Each row is a point. Each copy is the shape, with its points in the same order, turned, moved and blurred by noise. Is it also mirrored, or only turned?
In the rows, zero is written as 128.

Shape (8 x 3):
[[ 77 182 107]
 [111 156  34]
 [167 146 134]
 [ 78 160 135]
 [185 127 189]
 [194  79 145]
 [ 96 186 113]
 [160 147 116]]
Copy 1:
[[150 198  91]
 [226 156  80]
 [123 103  82]
 [129 187 113]
 [ 71  76 101]
 [122  45 127]
 [144 186  80]
 [145 107  82]]
Copy 1 is: mirrored
Copy 2, 8 rows:
[[ 84 180 166]
 [ 82 188  81]
 [ 80  89 133]
 [113 158 184]
 [ 93  30 165]
 [128  41 103]
 [ 68 171 166]
 [ 74  98 123]]
Copy 2 is: mirrored
Copy 3 (8 x 3):
[[138  79  77]
 [ 65 120  56]
 [130 163 136]
 [148  74 105]
 [164 174 187]
 [103 180 192]
 [146 100  77]
 [119 158 121]]
Copy 3 is: mirrored

Shape (7 x 4):
[[ 67 123  67 152]
 [117 135 135 163]
 [ 86 106 179 183]
 [116  94  36  47]
 [ 75 116 168 139]
 [150  98 120 111]
 [150 141 125  41]]
Copy 1:
[[188 203  96 145]
 [117 173 130 118]
 [112 188 182 157]
 [222 100  51 152]
 [145 164 184 144]
 [129 115 104 145]
 [165  67 112  92]]
Copy 1 is: mirrored
Copy 2, 7 rows:
[[145 163  46  50]
 [131 166  97 132]
 [ 93 214 124 119]
 [140  51  76  40]
 [108 182 141  94]
 [106  99 105 133]
 [165  54 148 102]]
Copy 2 is: only turned
Copy 3 (7 x 4):
[[100  64 122 184]
 [135 129 145 155]
 [193 105 176 182]
 [ 74  21  89  75]
 [158  87 205 152]
 [154 106 119  98]
 [103 105 154  45]]
Copy 3 is: only turned

Shape (8 x 4):
[[ 67 134 149 156]
 [ 48 122 172  49]
 [ 28 111  92 104]
 [140  82 169 121]
 [ 72 109 111 179]
 [173  91 118 123]
 [120 193 116 155]
 [148 161 148 222]]
Copy 1, 8 rows:
[[ 64 144 140 153]
 [ 62  63 195  76]
 [ 40  60 116 134]
 [130 117 201 166]
 [ 58 128 130 189]
 [177 110 153 169]
 [115 148  83 125]
 [125 208 108 183]]
Copy 1 is: only turned
Copy 2:
[[ 98 124 108 172]
 [ 34 112 197 145]
 [ 67  50 140 142]
 [143 163 177 171]
 [139  94  81 188]
 [177 153 169 117]
 [ 92 151  64 112]
 [161 189  53 161]]
Copy 2 is: only turned
Copy 3 (8 x 4):
[[100 102 154 138]
 [159  23 121  93]
 [ 90  66  86 150]
 [185 121 151 135]
 [ 81 127 140 169]
 [173 170 112 137]
 [ 80 157 149  78]
 [ 86 188 196 132]]
Copy 3 is: only turned

Shape, 10 rows:
[[147  84 159 137  41 141]
 [170 122 107 111 107  74]
 [ 57 165 102 179 101 121]
 [158 168 206 116 162  90]
 [ 74  64  95  96  68 125]
 [ 78 133  88 191 100 120]
 [148 106 190 202 125 112]
 [169 147 111 163 149 145]
 [208  98 150 103 171 145]
 [114 143 138   8 162 172]]
Copy 1, 10 rows:
[[104 144 203 146  50 135]
 [139 116 174  77 105 111]
 [103 145  59 102  60  82]
 [108 176 168 122 181  96]
 [ 56  85 128  97  41 151]
 [131 126  81 118  36  65]
 [ 89 166 164 171 101  50]
 [173 134 121 158 121  96]
 [153 100 175 164 168 129]
 [107 107 116 111 203 226]]
Copy 1 is: only turned
Copy 2 (10 x 6):
[[137  78 135 202 122 197]
 [173  72  89 150  95 113]
 [ 71 151  97 219  71  96]
 [186 142 138 152 170  74]
 [ 67  48 138 164  67 151]
 [ 74 122  68 220  82 119]
 [140 111  89 217 195 130]
 [136 146  50 143 132 139]
 [160 103  86  86 178 147]
 [111 143 178  45 100 118]]
Copy 2 is: only turned
Copy 3 (10 x 6):
[[216 140 169 138 139 158]
 [177 120 118 151 166  71]
 [117  71 144 214  86 138]
 [105 193 167 139 118  63]
 [191  61  99 108 110 161]
 [144  52 161 206 107 130]
 [153 132 244 159 128  99]
 [113 112 173 174 188  94]
 [126 156 175  97 215  85]
 [ 76 157  69  74 157 146]]
Copy 3 is: only turned
Copy 4 (10 x 6):
[[105  65 110 215  94 144]
 [147 120  91 158 176 132]
 [132 113 124  98  64  62]
 [118 191 176 147 144 172]
 [ 65  34  87 122 125 109]
 [150  82 121 104  82  59]
 [170  98 195 173 106 145]
 [190 120 105 116 106 163]
 [159 113 118 133 155 236]
 [ 43 147  74  68 131 223]]
Copy 4 is: mirrored

Shape:
[[160 213 142 108 132 117 240 158]
 [124  85  54 177 118 172 134 132]
 [159  94 174 105  86  94 135 148]
 [155 229 121 111 156  35 202 108]
 [113 105 192  97 110 126 151 102]
 [ 69 117  91 130 127 182 109 137]
 [155 205 155 148  98  88 194 128]
 [126 214  92 139  99 101 233  81]
 [ 79 120 145 208 135 167 132 114]
 [ 77 105 110 186 105 178  79 151]
 [127  48  91 167 146 181 131 122]
 [ 84  55 141 130  91 101 163 165]
 [ 95  97 160 144 145 113 150 156]]
Copy 1:
[[ 96 103  39 107 138 174 206 235]
 [156  57 121  76 153  88  73 151]
 [115 158  96  85 101 101 188 104]
 [121 115  41 204  98 180 195 210]
 [ 83 189  95 107 146  91 156 137]
 [125 125 102  81 182 132  52 132]
 [ 75 104  85 134  91 161 187 194]
 [ 60  58  44 167 133 137 158 218]
 [ 97 135 156  94 129 114  63 193]
 [114 116 150  58 132 127  39 123]
 [173 113 136  74 167  57  83 156]
 [113 156  54  56  93  68 102 131]
 [136 175  94  83 111 108 109 170]]
Copy 1 is: only turned
Copy 2 (13 x 8):
[[ 30 129 116  62  56  90 143 132]
 [152 119  78 165  97 208 122 152]
 [191 125 142 118  53  80 135 110]
 [ 61 194 105  42 136  45 115 160]
 [187 140 182  84  69 119 148 155]
 [141 115 167 130 116 226  99 136]
 [ 82 111 112  57  96  65 141 141]
 [ 55 128  97  71 113  95 108 220]
 [180  92 117  79 131 208 151 147]
 [182  69 129 136 130 211 116 120]
 [186 154 104 149  81 226 155 150]
 [200 132 113  93  44 149  80 116]
 [169 140 131  71  77 160 115 101]]
Copy 2 is: mirrored
